Every row gives one point. A path goes straight from each point to the next, and from the last back to the first. The post is the endless flat space through its rows: a point in 2 columns, a line in 3, a plane in 4, and so on, so that a path can go around it. Count how often the path circles the post. Going back the other way cancels.

Post (2 x 3):
[[  9.7  -1.9  10.9]
 [ -8.0   7.2 -14.2]]
Path (24 x 3):
[[-16.8  -2.9   0.0]
 [-18.0  23.3   5.8]
 [ 15.4  11.0   2.7]
 [  3.1  14.9  24.5]
 [ 24.7  15.3  11.6]
 [  4.6   4.3 -34.7]
 [  4.4  12.6 -21.6]
 [ 20.0 -11.5   4.2]
 [ -3.9  -5.1  -3.0]
 [  3.7 -18.2  -9.5]
 [-27.7   3.2   4.1]
 [-17.3  20.2  -5.6]
 [  4.1  18.4 -37.7]
 [ 14.7 -10.6  -1.7]
 [-23.5  -4.6 -27.7]
 [-25.7  16.6   7.4]
 [ 17.2  11.5  13.0]
 [ 17.7  -7.0  -6.1]
 [  5.2 -19.2  -1.3]
 [-11.5   4.1  21.5]
 [  3.4  14.4  -0.6]
 [  7.2   4.0 -18.6]
 [ -8.6  -8.7 -30.1]
 [  5.2 -10.7  21.0]]
Times around: 4

Post (7 x 8):
[[-37.4  -1.9  -5.3  -7.7 -19.1  -2.7  -1.3  19.9]
 [-12.6  -5.7  15.4 -13.5  -7.8  -7.0  -3.0  -3.8]
 [ 22.3 -10.9  -8.1  -2.5   5.6  16.0   6.6   2.0]
 [ -7.2 -18.9 -19.5  10.2 -13.9  10.9  13.1   2.1]
 [ 11.1   6.8 -11.3 -16.0  10.7  17.3   7.2 -21.8]
 [ 11.9   4.8  -7.9   5.4  15.8  -1.6  20.1 -24.1]
 [-15.6  11.0  -8.9   7.4 -26.9 -16.0   4.2  13.3]]
Path (26 x 8):
[[ -4.6  10.2  11.3   9.3  -8.4  -8.7  21.7   4.4]
 [-20.7 -13.9 -18.4  13.5 -20.0  -5.6  18.6   5.0]
 [ 18.9  16.1 -10.2  -0.3 -17.2 -28.5  -4.7 -30.3]
 [ 17.6 -19.3  12.8  -1.9 -17.4  -6.9 -21.3   0.8]
 [-14.3  -5.7 -14.1 -38.7  -8.9  11.8 -22.5   6.8]
 [ 14.9   8.9 -17.2   1.7 -33.5  -7.4   7.9   9.1]
 [ -1.4  15.7 -20.1   8.5  -8.1   1.3  18.1   4.9]
 [ -9.5   3.2 -14.6 -17.1  17.1  16.4  14.3   2.1]
 [ 12.2  -3.9 -26.3  -6.1   9.3  -2.1   4.8 -25.7]
 [ -1.6  17.0 -22.3 -15.0   9.0  -0.2   9.8 -28.1]
 [-11.2 -30.3   0.3  -5.8 -22.7  -9.1  11.4  11.8]
 [ -0.9  23.8 -27.3   8.2  -9.4 -18.5   7.5 -13.0]
 [ -7.7 -13.3 -11.7 -17.2  15.3   1.7  -0.8 -23.9]
 [  3.4 -12.8 -14.8   4.2  -3.2   3.5   9.5  17.3]
 [-23.3  -6.2  12.0 -23.0   8.8   9.1   8.6   1.5]
 [ -7.9  43.5 -24.7  26.2 -34.1  -2.0  20.3  20.4]
 [  0.4   6.7 -18.1   6.7 -22.2  11.0  17.2   8.1]
 [ 13.6   2.0   5.3   7.8  -5.7  -8.6  10.1  20.7]
 [  3.7 -19.7  19.7  12.6   6.3  -6.2  17.5  -7.9]
 [-16.8  31.6 -39.2  -5.7  -0.8  12.9  26.8  -9.4]
 [  2.7  -0.7 -30.3  20.5 -13.6 -17.4  28.5 -26.6]
 [-11.3  -0.9 -20.0   3.0  -5.3  -0.4   5.4  -8.3]
 [ -2.9   1.4 -15.5  24.7 -21.0 -12.1   4.4  29.8]
 [  0.1   1.8   4.1   3.4  -8.7  -0.4  11.9  -8.5]
 [ -4.4  19.8  12.1   3.0  -1.6 -13.0  -1.3  -4.3]
 [-16.6 -23.3  12.1  -1.1   7.3  22.3   8.0   6.8]]
Times around: 1

Post (10 x 11):
[[ -6.5  -6.2  14.7 -13.9 -10.5   2.2  10.8 -12.6   2.0   3.4 -14.6]
 [ -2.6 -18.8   3.4 -11.0  -1.8   1.0 -11.4   8.6 -10.1   5.9  12.6]
 [  4.2   2.1   8.0 -11.0  26.2   1.3   8.5  -5.1  -7.5  25.3 -10.0]
 [ -5.5  20.7 -18.8   5.1 -18.3  -2.8   1.4 -18.0   1.1 -34.7  18.3]
 [-12.8  -2.9 -10.2   2.6 -12.0   0.4  -8.9   2.5   6.2 -34.2   9.2]
 [-46.2  -1.4  11.8   9.0 -10.3  -0.8   2.3  -6.2   5.5  20.2   1.8]
 [ 11.2 -11.5 -12.6  -9.2   5.0  -9.2  10.3   2.5 -13.4  11.5  -0.6]
 [ 13.1  -6.4 -11.3  24.3 -23.1  16.9 -25.0 -17.2   4.2 -26.0  -4.2]
 [  2.8  -6.3   5.6  -6.0  -2.0  17.5  23.8  -5.5   6.2   9.1   6.0]
 [ 13.6  -1.6   0.3  -7.3  -2.4   1.1   1.2   4.0   5.2  14.0   1.0]]
Path (28 x 11):
[[ 26.9 -33.9  -6.1  -8.1   4.2 -13.4 -32.3   2.1 -10.3   1.1 -44.3]
 [  5.4 -10.8  12.3   0.0  -8.8  16.4  -6.2 -25.8   2.0 -20.9  -1.2]
 [  6.2  -3.6  -0.9   7.1   5.7   2.9   2.3 -17.2  -6.0 -13.1 -22.6]
 [ 20.4  -3.2 -12.1   3.5   0.5   7.2  -1.9  -9.2 -21.5 -18.5 -28.7]
 [-47.5  16.0  18.3   9.9 -15.5   5.1  -8.4  -7.0   5.8  21.6 -20.8]
 [-26.5  -2.4  25.5   1.8  29.3  11.3 -13.7   2.5  -8.0  12.3 -16.8]
 [  0.5   8.5  -3.5   8.8 -14.8  -0.8 -10.2  -6.9  12.1 -24.5   8.0]
 [ 17.3  -3.4  -9.0 -11.3  16.0 -12.4 -15.4 -16.6 -24.1   4.3  10.6]
 [ 11.0   8.8 -11.8 -12.2  -0.3  15.0   6.4 -23.3  -6.5   6.4   9.4]
 [ 36.7  -3.7 -16.8 -18.1  40.1   2.6 -13.6   3.8 -38.3 -13.4   5.4]
 [ 14.3 -19.3  -4.6  10.7 -24.8   7.3   0.2  -1.7  -3.5 -13.3  -2.2]
 [  6.4 -18.9 -17.5   7.0 -26.8 -13.9 -21.1   2.3  -7.2 -15.6  13.6]
 [-31.8   3.9   7.6   2.0 -12.3  -7.2   3.6 -29.1  18.9   1.2 -15.6]
 [ 14.7   0.9 -17.1  -3.3 -14.0 -11.4   0.5  -9.4   2.8  -3.5 -20.0]
 [-41.8  -1.2  -7.3  16.4 -22.0  19.6   1.2  -5.0   1.7 -38.1   2.0]
 [  2.0  17.0   8.3  -7.3   7.1   7.5  24.7 -12.6   2.5 -12.2  -3.8]
 [ 20.3   5.2  -1.9   2.6 -10.6   6.0  -2.8 -18.7   7.6  -6.5   0.6]
 [  2.5   9.7 -28.4  16.4 -15.1   1.4 -11.2   2.0  22.8  -7.3  38.8]
 [-11.5   7.2  -7.2  -4.6 -19.0  28.0  21.1  -9.5  28.1 -10.1  14.9]
 [ -4.8  -3.9 -32.2   5.0   5.5 -15.2  15.5 -12.9   3.2 -14.8   5.0]
 [  0.9   6.7   3.7  10.1 -10.5   4.6 -22.0 -14.8 -12.7   0.9  29.0]
 [ 12.8  -2.7 -26.0   5.7 -13.4  -2.5   2.3   1.7 -19.0 -10.5  27.6]
 [ -8.1  -3.6  17.6 -26.7   0.3  -2.5  -5.1 -15.4  -9.3 -11.0 -27.0]
 [-23.5 -13.2  16.5 -11.5 -21.7  -2.6  -3.0 -30.9   6.5  13.1 -31.3]
 [  2.1  22.7  -9.4  20.0 -20.7   7.5   3.6 -21.4  28.8 -17.0  11.6]
 [  6.5 -11.6 -25.8   6.6  21.4   1.6  22.8  -1.2 -27.3 -35.5  15.6]
 [ -7.7   4.6  -9.4  -2.4   5.0  -4.1 -12.1  -4.8 -27.1 -12.4  14.8]
 [  3.6  17.2 -21.7 -16.0  -8.1  -0.1  26.7 -14.0 -10.3  -3.6  13.8]]
Times around: 0

Post (17 x 18):
[[-10.9 -18.9  21.0   2.6  10.6  18.9   9.3  -9.3   8.3   0.8  -7.8  11.3
    4.7   5.0  -4.6 -22.2  -6.6  -7.0]
 [ 14.1  -5.0   4.0   7.1   1.1   3.2  18.1 -15.7  -5.9  -3.4   6.8   1.1
    2.4  10.9  -1.6   1.5   4.2  22.7]
 [ -5.4 -13.9   4.2  13.5   5.6  22.8   9.5  10.5   3.3  -3.6  22.9   7.2
   17.5   0.8  -2.1  -6.0  -3.7   3.4]
 [ -6.7  -0.3   5.8  -4.0  -3.5   9.2  -3.0  15.8  -1.8   3.8   8.3  12.7
  -12.3  -2.8  11.8  -5.7  -2.7   6.4]
 [-28.8  14.2 -20.7 -12.8  16.5 -44.1 -12.2   4.7  -6.5 -14.0   7.5 -31.6
   10.4 -17.4   9.7  11.7  12.4   2.8]
 [-19.4   9.0 -18.0   9.3  -0.3 -50.1 -12.2  26.4  -5.3 -16.5  10.9 -17.6
   10.6 -11.7 -10.1   4.8   7.6   6.9]
 [  4.0  11.1 -29.5 -24.9 -17.8   1.2   1.4 -23.7 -23.7   2.2   0.5 -12.4
  -14.7  51.3 -22.1 -31.6  -2.5 -13.0]
 [  0.0 -21.9  -1.7   6.4   6.8  23.8  -8.3  -1.4  -2.6   0.6   3.3   0.2
    5.1  13.7   0.4 -19.7  10.1  -0.1]
 [ -7.0  -8.9 -28.3  16.1 -22.9  -8.3   5.6  28.9  -8.9 -12.7   3.7   0.6
   14.7  15.3   2.3   3.8  -5.5   4.8]
 [ 37.4 -24.3  14.0  11.8   9.6  -0.6  28.1 -17.6  22.9 -11.9  -2.3   8.8
   -5.1  11.3  10.5  -7.7 -21.5  -5.0]
 [-21.5 -11.6   8.5  12.1   7.9  19.2   1.3   3.9  27.8   4.6   8.1   4.1
    1.1 -10.0  -0.5 -11.7   0.3  14.3]
 [-10.6  -9.6   0.9  -7.1  16.8   4.0  12.5   7.0 -10.6   1.4   4.2  -8.3
   -9.2  -3.2  -2.8  -5.0  -3.2   5.7]
 [-23.6  -4.9   5.2  11.9  24.3  -2.7  -6.2  -4.3   3.5   2.4   6.3  -4.6
    1.2  10.8   1.6  -6.1  -2.3   1.5]
 [-22.7 -24.1 -16.3   4.1  15.7  -0.7  -4.7   9.6   1.8 -20.2  13.7   4.6
   19.8  14.0  -1.4 -16.6   2.4   5.8]
 [ 10.5  18.8   5.7   2.4  -1.6  22.0   7.7   7.5  -1.4  -5.0  -5.1   2.4
    2.1  23.6   3.3  -5.5  -1.8   6.7]
 [ 14.7   6.3 -20.9  -3.4   3.3 -13.9   7.1  -0.9  -4.3  -0.5   4.6  -4.2
   18.9   6.2 -12.2  21.2  15.7  15.0]
 [  4.1 -11.7  -9.6 -24.5  -6.0  -4.3  -8.4  12.2 -15.9  -1.9   1.7 -14.8
    5.8  12.5   1.8  -0.5  -7.7  13.4]]
Path (27 x 18):
[[-34.9   1.2 -10.1   6.9   6.9 -12.2 -48.1  17.7   5.2  -8.5  -5.2 -32.2
   17.7   2.8  21.2  -7.2 -11.3  -7.3]
 [  2.0 -19.9 -22.6   9.7  -5.8  -8.7 -17.1   0.0   1.7 -11.7   8.6 -20.2
   -7.2   0.8  -4.3 -18.4  16.5  14.6]
 [ 13.2  16.5   8.5 -17.3   2.1 -15.6  10.1 -13.6 -10.4  -8.4  17.8   3.2
    4.2  28.8  -3.1   6.1 -13.2  10.0]
 [ -2.4  -8.3  -2.3  14.8  21.3 -12.5   5.6   0.3 -25.2  11.0  21.1 -10.5
  -13.2  14.1 -11.9  -4.8  23.3  -5.1]
 [ 18.0  -2.3 -31.0  -4.7  -5.5 -36.9  11.3 -13.3 -18.6 -26.1  22.8 -46.6
   -2.7  24.4 -21.3   0.0   4.9   1.1]
 [  9.3  30.1   7.2   6.1  -4.2 -31.6 -10.8  20.1 -14.8 -16.3 -24.3 -19.7
    8.5 -15.1   1.1  17.5   0.2  -0.6]
 [ -1.6  11.2 -16.5  -5.0  -0.1  12.4 -17.0 -15.7 -14.7   6.7   8.6  -0.5
    7.0  18.6   7.6 -14.4   0.6  -7.9]
 [  3.5   8.3 -19.3   6.5  32.5 -12.1  -9.2 -10.9  -7.8   1.6  -4.4 -18.0
   -4.2  23.8   4.1  15.1  -5.9   2.4]
 [ 10.5  -1.4  19.6 -15.4   0.3  -8.3  -2.2  -4.8 -15.3   6.9  -2.9 -24.2
  -17.1  -8.9 -13.7   5.2  -5.1  14.0]
 [ -6.4  -2.3 -32.5   4.1 -25.3   1.0   4.3  -8.3  -2.5  -7.2  -5.2  -4.0
   -8.0  20.3  24.4  -2.0 -19.7  11.3]
 [ 35.2  -8.8  -4.8 -17.1   8.1   9.2   0.6 -36.2 -28.3 -21.2 -26.8  -8.4
    6.6  20.4  15.5  -6.2   9.2  11.0]
 [ 19.5  -4.8  -1.2   7.2 -11.6  41.7   6.3  18.3   6.1  -6.1   7.2  -3.3
  -17.9   6.4  -3.2 -15.5 -17.3 -11.1]
 [ -9.0 -18.6 -31.5  17.9  18.0  -5.2   5.4   6.6   2.2 -15.4  -5.8 -18.1
    9.9  13.2 -14.3 -20.9  -9.6 -10.7]
 [-23.8 -24.1 -35.0 -11.5  23.0 -17.3  27.4  16.3 -19.0 -23.0  -2.8 -28.5
    8.9  -9.9 -12.8  -9.1 -10.9  13.1]
 [-23.0  -2.5  -7.2  -9.6  11.2 -20.1  -6.5  -3.6  -7.1 -16.0   6.7  -5.6
   13.9  -5.5   3.6   2.6  -9.0  -6.5]
 [ 26.1 -13.3  18.1 -19.1   4.3  43.5   4.4 -19.9 -15.1 -19.6  22.8  19.1
   14.8  41.3  14.9 -21.1  -7.1   4.4]
 [-32.5   2.4  15.2   3.6  11.3  -2.5   8.1   0.5   6.6  15.2  -1.2 -22.1
   18.4 -13.4 -22.3   5.1   9.6 -16.1]
 [-29.8  -7.0 -24.7  -9.2  -4.9   3.4  15.0  16.4  -1.3 -11.0 -12.3 -22.8
   21.1  17.5   6.8 -16.5   1.1  17.0]
 [-24.5  -9.3 -35.0   1.3   6.7 -20.3  -7.3   8.1  -7.1  -4.8  23.0 -28.4
   17.3  12.0   6.4   7.1   7.1  12.6]
 [-19.9 -18.3   9.5 -11.5   2.4   2.9  -7.5   3.1  12.2  29.9   6.2  15.6
   12.5  -6.3 -11.6  13.0  -3.1 -22.7]
 [-18.8 -10.3 -23.6  16.8  -4.9  -2.2   5.3 -18.5  -5.8 -17.6  40.6 -16.9
   14.6   4.1  12.5   2.4   4.9  18.5]
 [-21.7  10.3  -5.5   4.0   6.9 -30.9  -0.1 -13.6 -31.2  -1.5  -7.1 -28.3
   -4.2  22.6 -22.0   1.0  27.2   9.8]
 [-22.7 -17.8 -11.0   2.2   1.3 -31.5  -1.5   6.3  -0.7  -5.7 -13.4 -29.8
    8.0   7.9   2.1 -16.3  11.1  17.0]
 [-55.6  -0.5 -28.1  27.9  25.5 -31.6  -6.0  13.1   7.3  27.6   6.2 -17.8
   -6.7  19.8 -30.0  -6.4  -1.2  29.6]
 [ -3.5  24.9   3.1 -26.7   5.0 -19.9 -18.1  12.0 -20.2  -3.6   9.3   0.0
    7.6   0.1   2.5  -0.6   5.6  14.6]
 [-34.2   6.6 -25.2  -2.1  22.1 -24.8   8.7  11.8  11.8 -14.6   8.8 -21.8
   27.2  -2.9  -8.6  -0.7  18.0  15.6]
 [ -5.9  -9.3   5.4  11.2  10.3   0.4  17.2  10.0 -16.7  -9.7  -4.6  -5.6
   25.4  -1.1  -7.4 -12.3   1.0  23.9]]
Times around: 1
